Each row of a before or after table is a point. The points were changed in one or more steps. Then noise was added and the rows were shuffled. The steps act on how far a point lies along the listed directions, d1 being the first. Name the steps. A step turns or swaps two directions, mirrors them in a line or flattens them onto one, adds a multiple of one to another, or multiplies one. Angles are multiples of 10 degrees, from the lower direction toward the higher: turns from -170 to 170, lines from 10 to 170 but not 90. Use the fewest steps. Two steps may share a direction if one is a turn and the other turns, adds or multiplies; they go together, in the order done. Otherwise the lowest direction goes first.

Directions:
(1): [ 1.4  1.6 -4.1]
(2): [ 4.0 -2.2  0.5]
(3): [-1.8 -3.7 -2.1]
Before, 12 rows:
[[-2.0 -0.6 -3.0]
 [ 3.4 -4.3  2.7]
 [-4.5 -1.8  1.2]
 [-7.6 -3.3 -0.7]
 [-0.7  0.5 -0.5]
 [-3.2  0.1 -3.8]
 [ 0.6 -1.1 -4.1]
 [ 2.2 -0.9 -2.6]
 [ 1.2  1.7 -1.3]
 [ 0.6 -0.8  0.4]
 [ 1.3 -1.5  1.6]
 [-0.4 -3.0 -2.5]]
After, 12 rows:
[[ 1.2  1.8 -1.0]
 [ 0.5 -1.4 -3.7]
 [-2.5  1.0 -5.9]
 [ 0.4 -1.1  0.9]
 [ 0.9 -1.8  2.7]
 [-6.7 -1.9 -3.9]
 [-0.5 -3.0 -2.2]
 [-0.4  0.9 -0.9]
 [ 2.3 -5.6  6.1]
 [ 1.8 -1.6 -1.3]
 [-1.5 -0.1 -3.9]
 [-3.7 -1.1 -0.5]]
Steps: add -0.7 times d2 to d1

Directions:
(1): [ 2.5  4.2  3.3  2.6 -0.1 -0.5]
(2): [-3.5  2.2  1.6 -2.8  1.5 -3.4]
(3): [ 1.9  3.1 -1.5 -4.3  0.0  2.8]
(4): [-1.2 -1.7  4.7 -1.6 -2.2  2.8]
(5): [-3.3  2.4 -1.9  1.7 -4.2  0.9]
Before, 10 rows:
[[ 0.3  0.1 -0.9  1.8  1.6 -3.4]
 [ 1.4 -0.6  1.0  5.0  1.2 -2.5]
 [ 1.8  0.0  3.3  1.0  1.5 -1.1]
 [-0.6  4.6  1.3  1.7  0.9 -1.8]
 [-3.3  6.7  1.0 -8.0 -2.2  0.2]
 [-0.9 -0.1 -0.6  3.6 -0.7  0.8]
 [ 0.1  0.9 -0.2  0.0  1.2 -0.4]
 [ 1.1  5.5 -0.4  0.7 -3.3  3.0]
 [-4.7  5.6  2.9 -4.8 -4.9  0.3]
 [ 2.7  0.1  0.6  0.8  1.1 -1.0]]
After (10 x 6):
[[-0.1  1.0  1.0 -0.4  0.4  0.5]
 [ 0.2  2.6 -2.6 -4.0  2.4 -0.8]
 [-1.4  1.5  7.9  5.9 -4.7 -1.3]
 [-6.2 -0.1  1.7 -0.7 -3.1 -0.9]
 [ 0.4  0.4  0.6 -1.2  3.0 -2.8]
 [-1.9  4.1  2.2 -1.4  0.4 -0.7]
 [ 0.4 -0.4  0.5 -2.8  1.3 -1.0]
 [ 2.0  2.5 -0.2 -2.6  0.3  0.8]
 [-2.8  3.2  4.0  6.5 -4.6 -3.3]
 [-2.0  1.1 -3.3 -0.8  0.6  0.8]]
Steps: swap d1 and d2; turn d3 and d4 by 120 degrees

Directions:
(1): [-0.8 -2.4 -1.1  0.3 -5.0 -4.8 -0.2  0.5]
(2): [ 4.4 -3.0  4.1 -0.2  0.0 -0.1 -3.4 -0.3]
(3): [-3.9 -1.4 -1.5 -0.8  1.2  0.7 -5.7  1.0]
(4): [-2.3 -4.2  1.3  2.3 -1.9  4.2  2.1  0.3]
Before, 9 rows:
[[ 5.5 -0.8  2.3 -1.8 -2.5 -3.9 -1.9 -1.1]
 [ 2.6  2.5  2.8 -0.1  1.7  2.3  1.8 -1.8]
 [-4.2 -1.3 -3.0 -0.6 -1.7  0.1  2.8  0.7]
 [ 7.9 -1.8  3.7  0.8 -1.6 -1.7 -2.8 -1.0]
 [-6.5  3.1 -7.6 -0.4  2.8 -0.1  0.8  0.1]
 [ 1.3  1.3  1.7 -2.7  5.6  3.9 -0.4 -0.3]
 [ 1.0  2.2  1.0 -0.1  4.0  1.0 -0.7 -0.1]
 [ 6.0 -1.9  3.6 -0.2  0.4 -0.8 -2.4  2.0]
 [ 3.2  2.6  1.5 -1.6  1.4 -0.8  3.6 -0.7]]
After:
[[ 5.4 -4.4  3.7  1.4 -2.3  0.3 -4.3 -0.4]
 [ 1.2  1.5 -0.4 -0.6  0.5 -4.3 -1.5  0.1]
 [ 2.1 -5.2  3.0  0.2 -3.9  0.2 -1.8 -0.5]
 [ 2.7  2.3 -0.5 -4.2  1.5 -4.8 -1.9 -0.2]
 [ 1.5  2.6  0.8 -1.3  0.2 -2.5 -2.3 -1.2]
 [-3.2  0.5 -2.1 -1.0  1.6  3.0  3.3  0.2]
 [ 4.7 -3.1  3.6  0.2 -0.7 -1.0 -3.2  2.3]
 [ 0.1 -0.2 -0.2 -1.8 -1.0 -3.0  0.0  0.1]
 [-4.8  2.5 -7.2  0.3  0.0 -1.9  4.2 -0.3]]
Steps: turn d1 and d4 by 90 degrees; multiply d3 by 0

Directions:
(1): [-1.6 -2.1  5.5  1.8 -1.8 -4.0 -0.6 -1.0 -3.2 -1.9 -1.3]
(2): [ 1.3  2.7  1.6  5.4  0.0  2.9 -0.6 -1.0 -1.7 -0.2  4.9]
(3): [ 5.0 -1.5  3.0 -2.1  0.0 -1.4  0.4  2.9  3.0 -2.2  3.3]
(4): [ 3.2  0.8  0.4  2.3  3.5 -1.0 -5.1 -1.9  2.2 -0.1 -3.6]
(5): [-2.0  5.2 -0.1 -3.4  0.0 -2.8 -1.6 -3.0  0.9 -2.8  2.4]
Before, 8 rows:
[[ 0.2  1.5 -4.5 -1.2  3.0  3.1  0.1 -1.1  0.2  1.0 -3.7]
 [ 3.5 -2.7  0.3 -1.5 -0.5 -1.3  0.3  2.4  2.1 -0.2  1.3]
 [-0.1  1.4 -3.9  1.2  0.9  3.2 -1.6 -0.9  1.1  2.0 -2.8]
 [-4.8  8.8 -3.8 -5.2 -0.2 -1.0 -2.8 -5.2  2.2 -1.9  1.9]
 [ 1.2 -4.7 -2.1 -9.5  0.4 -2.1 -0.4  3.1  3.8  1.2 -7.5]
 [-0.6 -0.2 -1.2  3.3  0.4  1.8 -0.4 -1.5  0.2  1.7 -2.6]
 [-3.4 -1.0 -1.2  1.5 -1.7  3.3  0.6  0.8 -3.0 -0.7  0.1]
 [-1.3  0.2  2.3  0.5 -0.5 -2.8  0.1 -2.1  0.4 -0.6 -0.8]]
After, 8 rows:
[[  0.3   2.3  -5.5   0.4   1.5   4.0  -1.7  -0.8   2.2   2.3  -2.3]
 [  1.4  -3.7  -2.9 -10.1   0.7  -1.5  -0.9   2.8   4.3   1.2  -7.0]
 [ -0.8   0.7  -1.6   2.7   0.5   1.3  -0.5  -1.8   0.5   1.3  -2.4]
 [ -3.6  -0.6  -1.0   1.2  -1.7   2.8   0.2   0.3  -2.9  -1.3   0.4]
 [ -2.4   5.1  -5.2  -3.1   0.3   2.4  -1.5  -2.4   2.2   0.9   0.2]
 [  3.3  -1.9   0.2  -2.0  -0.6  -1.6   0.1   2.1   2.5  -0.3   1.3]
 [  0.7   2.8  -6.6  -1.9   3.7   4.4   0.2  -0.7   1.6   1.5  -3.2]
 [ -1.5  -0.9   3.8   1.3  -1.1  -3.4   0.1  -1.9  -0.4  -0.6  -1.2]]
Steps: multiply d1 by 1.6; multiply d5 by 0.4

Directions:
(1): [ 0.4 -4.3  2.5 -1.2  1.4  4.3 -1.9 -0.3  0.5 -0.8 -0.2  5.7]
(2): [-2.3  0.7 -1.4 -5.3 -1.0 -4.6 -2.5 -2.2  0.4  0.4  2.0  3.1]
Before:
[[ 1.0  5.7 -2.9  0.7 -1.2 -1.9  0.6  0.0 -1.1  0.3  0.1 -7.0]
 [-0.2  3.5 -2.4  2.0 -0.5 -3.6  1.4 -1.2 -0.4 -1.9 -0.8 -4.0]
 [-0.9 -2.0  1.0 -3.1 -1.4 -0.5 -2.4 -2.1  0.5 -0.5  1.8  4.1]
 [ 1.4  6.2 -1.0  2.7 -3.1 -3.9  2.4  0.2 -0.9  0.1  0.3 -9.2]
 [-2.3  1.5 -2.6 -6.4 -0.4 -6.3 -4.9 -2.2  0.9 -0.7  4.2  5.3]
 [ 0.6  2.1 -0.9  2.3 -0.8 -0.8  1.8 -1.3 -0.4  0.1 -0.1 -3.5]
 [-0.7 -3.3  1.3 -3.0 -0.2  0.3 -2.8 -2.4  0.7 -0.1  0.7  3.8]
 [-0.7 -2.9 -0.9 -6.7  0.3 -2.9 -3.8 -1.2 -0.2  1.3  2.4  8.1]
 [-1.0  5.0 -2.8 -0.2 -0.7 -6.1  1.3  1.3  0.5 -0.3 -0.8 -4.9]]
After (9 x 12):
[[ 0.6  2.2 -1.1  2.2 -0.9 -1.0  1.6 -1.4 -0.4  0.1  0.0 -3.3]
 [ 1.5  5.2 -2.4  1.6 -1.0 -0.8  1.1  0.5 -1.2  0.1 -0.4 -7.0]
 [ 0.4  3.0 -1.8  3.1 -0.3 -2.2  1.7 -0.8 -0.5 -2.0 -1.3 -4.2]
 [ 1.7  5.8 -0.6  3.4 -2.9 -3.0  2.6  0.5 -0.9 -0.1  0.0 -9.3]
 [-0.1 -2.8  1.8 -1.4 -0.9  1.7 -1.8 -1.3  0.5 -0.7  1.1  3.9]
 [ 0.6 -1.2  0.2 -0.6  1.6  1.1 -2.7  0.2  0.7 -1.6  1.5  4.1]
 [ 0.3  3.9 -1.7  2.3  0.1 -2.8  2.2  2.5  0.4 -0.9 -1.8 -5.5]
 [ 1.1 -4.6  0.9 -3.2  1.5  1.8 -2.4  0.3 -0.4  0.7  0.9  7.3]
 [-0.4 -3.7  1.9 -1.9  0.1  1.6 -2.4 -2.0  0.6 -0.2  0.4  3.7]]
Steps: flatten d1 and d2 onto the line at 20 degrees

Directions:
(1): [ 1.2 -2.4  4.8  1.4  1.0  2.7  0.2  1.4 -4.6  1.7  3.0  3.0  0.3  1.7
  1.9 -2.6  3.9 -3.6]
(2): [-1.0 -1.3  0.9 -0.2 -4.2 -0.2 -2.5  5.1  0.7 -6.3 -4.0  0.6  2.4  1.9
  0.8 -1.9  0.0 -1.7]
(3): [-0.1 -1.1  0.4 -4.8  0.8  1.5  1.7  1.6 -4.6 -0.1 -2.6  3.3 -4.2  2.7
 -2.6  0.4 -3.7  2.9]
Before:
[[  0.8  -1.9   0.4  -0.5   3.7   1.4   2.9  -3.3  -5.6   7.7   3.7   0.3
   -4.8   0.3   0.2   0.3  -1.0   1.2]
 [  1.8   0.8   4.3  -0.5   2.4   3.9   0.2   0.9  -7.0   1.8   0.8   2.6
   -0.2   2.4  -1.4  -2.4   1.4  -0.9]
 [  2.2  -1.2   1.6  -2.9   2.4   0.0   1.7  -1.5  -4.4   4.2   1.9   3.3
   -2.7  -0.8  -2.3   1.3  -2.7   0.4]
 [  0.0  -0.1   0.1  -2.8  -1.3   0.7   1.2  -1.8  -3.6  -0.7  -1.2  -0.1
   -0.5   2.2  -1.1   2.1  -1.6   1.2]
 [  0.0   0.6  -0.6  -2.1   3.6   0.9   2.8  -4.7  -2.3   5.9   1.9   1.2
   -4.5  -1.3  -1.2   2.6  -1.8   2.0]
 [  1.4  -0.7   2.6  -1.0   3.3   0.0   0.9   2.3  -3.3  -0.6  -0.2   1.7
   -1.3   0.2  -0.4  -1.3   0.0   0.6]
 [  1.7  -1.1   1.9   0.3   4.0   2.9   2.1  -1.7  -3.5   4.0   3.3   3.5
   -3.5   0.4   0.5  -1.4   1.7  -3.1]
 [  0.6   1.9   0.3   4.2   2.2   0.1   1.5  -3.4   1.8   1.7   4.5  -0.6
    1.7   0.0   0.5   0.7   4.1  -1.4]
 [ -2.4  -4.2   6.1  -3.3  -5.1   1.4  -4.8  12.5  -3.4 -13.1  -8.2   4.8
    1.8   5.6   1.5  -5.8   0.8  -4.3]
 [  1.1   0.1   2.3   7.3   0.9  -0.4   1.7  -3.8   2.6   6.1   8.4  -2.8
    3.4  -2.7   1.6   0.1   5.6  -4.2]
 [ -1.3   2.4  -5.6   0.6  -1.1  -5.5  -0.6  -2.5   6.7   0.2  -0.9  -4.2
    1.8  -2.9  -1.8   1.3  -0.9   2.8]
 [  0.3   1.3  -0.4  -1.9   3.2   1.1   3.5  -4.2  -4.1   4.7   3.4   1.5
   -2.8  -1.4   0.4  -0.4  -0.1   1.9]
 [ -1.3  -0.6   0.5   4.5   0.0  -0.6  -1.6  -1.3   3.2  -1.7   3.4  -1.6
    2.8  -2.7   0.7  -0.6   4.6  -2.5]]
After:
[[-1.4  2.4 -5.7  0.7 -1.3 -5.4 -1.0 -2.2  6.7  0.0 -1.4 -4.0  1.9 -3.1
  -1.6  1.3 -0.9  2.7]
 [ 0.7 -0.5  2.7  7.8 -1.1 -0.9  0.4 -1.6  3.5  3.2  6.9 -3.0  4.9 -2.0
   2.0 -0.8  6.1 -5.1]
 [ 0.3  1.4  0.6  4.2  0.6  0.1  0.3 -2.0  2.3 -0.3  3.2 -0.4  2.4  0.2
   1.1  0.0  4.0 -2.3]
 [ 1.6  0.5  4.4 -0.5  1.4  4.0 -0.3  1.7 -6.9  0.4  0.0  2.6  0.4  2.8
  -1.0 -2.8  1.6 -1.2]
 [ 1.6 -2.0  2.2 -2.5 -0.4 -0.6  0.3  1.5 -3.5  0.4 -0.3  3.4 -0.6  0.0
  -1.5  0.2 -2.3 -1.0]
 [-0.2 -2.8  1.2  0.1 -0.5  0.7  0.2  1.4 -4.0  1.6  0.4  0.2 -1.7  1.5
   1.3 -1.9 -0.4 -1.0]
 [-1.1 -0.4  0.3  4.4  0.5 -0.5 -1.0 -2.0  3.2 -0.4  3.8 -1.6  2.4 -2.8
   0.6 -0.5  4.5 -2.4]
 [ 1.4 -1.0  2.6 -1.0  3.1 -0.1  0.7  2.5 -3.0 -1.0 -0.5  1.6 -1.2  0.3
  -0.4 -1.5 -0.2  0.2]
 [-0.3 -2.3  4.2 -4.6  3.1  2.2  0.6  3.4 -6.3 -1.1 -1.6  4.7 -4.2  2.9
  -1.0 -2.1 -0.5  0.1]
 [-0.8 -0.5  0.1 -1.5 -0.5  0.4 -0.1 -0.3 -1.2 -0.5 -1.5  1.4 -1.6  0.0
   0.1  0.4 -1.1 -0.2]
 [ 1.1 -1.8  2.3  0.7  1.6  2.6  0.6  1.2 -2.5  0.3  1.3  3.7 -1.8  1.0
   1.1 -2.7  2.2 -4.3]
 [-0.2 -0.1  0.1 -2.7 -1.5  0.9  1.2 -1.5 -3.4 -1.1 -1.5  0.0 -0.2  2.2
  -1.1  1.8 -1.4  0.9]
 [-0.4  0.1  0.4 -1.1 -0.4  0.7  0.9 -0.3 -2.8 -0.7  0.3  1.5  0.0 -0.2
   1.3 -2.0  0.4  0.1]]
Steps: flatten d2 and d3 onto the line at 80 degrees
